Rows are points. The last column is the point's height on a tilted bowl or saddle (a function of degree 2), plus a little noise. Count its main directions that bend up, bend down and stay straight.

Points (11 x 3)
[[29, 8, 8],
[-14, 21, 10],
[26, -34, 13],
[-31, 42, 41],
[-52, 7, 41],
[8, 3, -3],
[61, -19, 47],
[-24, -8, 6],
[45, -5, 22],
[-66, 2, 67],
[22, -45, 19]]
Directions: 2 up, 0 down, 0 straight

Points (18 x 4)
[[18, 3, -24, 15],
[-21, -1, -14, 13],
[6, -36, 1, 7],
[-23, 4, -53, 19],
[73, 32, 85, 95],
[-32, -3, -83, 30],
[-9, -14, -48, 10],
[9, -27, 15, 15],
[5, 16, 30, 24],
[8, -47, -4, 6],
[25, -69, 40, 31],
[8, 40, -37, 28],
[-45, -12, -44, 17],
[9, 4, -3, 15],
[41, -17, -27, 13],
[-30, -36, 13, 12],
[-8, 18, 23, 21],
[2, -14, -19, 8]]
Directions: 2 up, 0 down, 1 straight

Points (18 x 4)
[[-43, -21, -23, -21],
[45, 27, 19, 4],
[-12, -21, -31, -29],
[1, -10, 2, -13],
[1, 36, -35, 16],
[85, -8, -33, 95],
[49, -8, -67, 12],
[-23, 11, 51, -26],
[1, -42, -53, -62],
[-16, 35, -33, 19],
[-16, -7, 42, -33],
[-21, 9, -20, 1],
[37, -19, 11, -2],
[28, 50, -40, 31],
[50, 37, 7, 24],
[23, 23, 3, 8],
[28, 14, 9, 1],
[36, -47, -18, -2]]
Directions: 1 up, 1 down, 1 straight

Points (16 x 4)
[[1, 0, 40, -36],
[-16, 78, -4, 30],
[-42, -1, 10, -4],
[51, -25, -15, 7],
[-46, 21, -18, -6],
[35, -11, 48, -75],
[-4, 39, -2, 6],
[-39, -1, -46, 20],
[36, -51, -24, 39],
[-52, -21, 20, 9],
[-25, 48, -19, 5],
[9, -4, -19, 12],
[-44, -11, 1, 5],
[-34, 9, -40, 13],
[-36, -79, 0, 78],
[-4, 5, 2, -8]]
Directions: 2 up, 1 down, 0 straight

Points (25 x 5)
[[-13, -33, -75, 34, -52],
[39, -19, -34, 29, -54],
[-22, -67, -7, 1, -18],
[4, 48, -57, -50, -4],
[4, 20, -17, 0, -17],
[-8, -16, 55, 17, -27],
[-14, 41, 51, 0, -36],
[-11, 2, -4, 30, -20],
[-16, -24, 50, -27, -19],
[-28, -10, 55, -29, -22],
[-9, -29, -20, 35, -27],
[29, -4, 26, -19, -29],
[-32, 47, -55, 4, -6],
[-3, -3, -45, 9, -22],
[16, 8, 4, -15, -20],
[69, -23, -48, 10, -73],
[-13, -11, -30, -11, -11],
[33, 44, -66, 40, -60],
[-34, -7, 41, -7, -15],
[-20, 40, -20, -1, -9],
[25, 14, -38, -15, -25],
[-6, 30, 18, 6, -22],
[22, -57, 32, 32, -36],
[11, 62, -71, 36, -41],
[-10, -35, -24, 6, -20]]
Directions: 0 up, 2 down, 2 straight

Points (27 x 5)
[[-71, -84, 33, -27, 77],
[-14, 16, 12, -30, 13],
[-23, 11, -32, 0, 23],
[-20, -44, -6, -37, 32],
[-39, 40, 50, -15, 20],
[24, 9, -19, 9, 16],
[-7, 1, -10, -13, 14],
[45, 35, 20, 50, 29],
[28, 13, 12, -5, 10],
[33, -13, -11, -40, 27],
[-23, -11, -5, -3, 13],
[-56, 46, -9, 75, 56],
[7, -33, -57, 35, 38],
[22, -28, -50, 10, 32],
[56, -7, -26, 16, 32],
[44, 36, -45, -3, 44],
[26, -19, 20, 46, 17],
[-42, -51, 55, 31, 37],
[62, 37, -24, 29, 45],
[-3, 3, -6, -1, 11],
[-29, 31, -49, 43, 42],
[-20, 10, 14, 23, 10],
[13, 7, 32, -2, 5],
[-40, -20, -23, -31, 35],
[26, 11, 45, -1, 6],
[-56, 22, 12, -24, 31],
[3, -66, -13, 4, 30]]
Directions: 4 up, 0 down, 0 straight
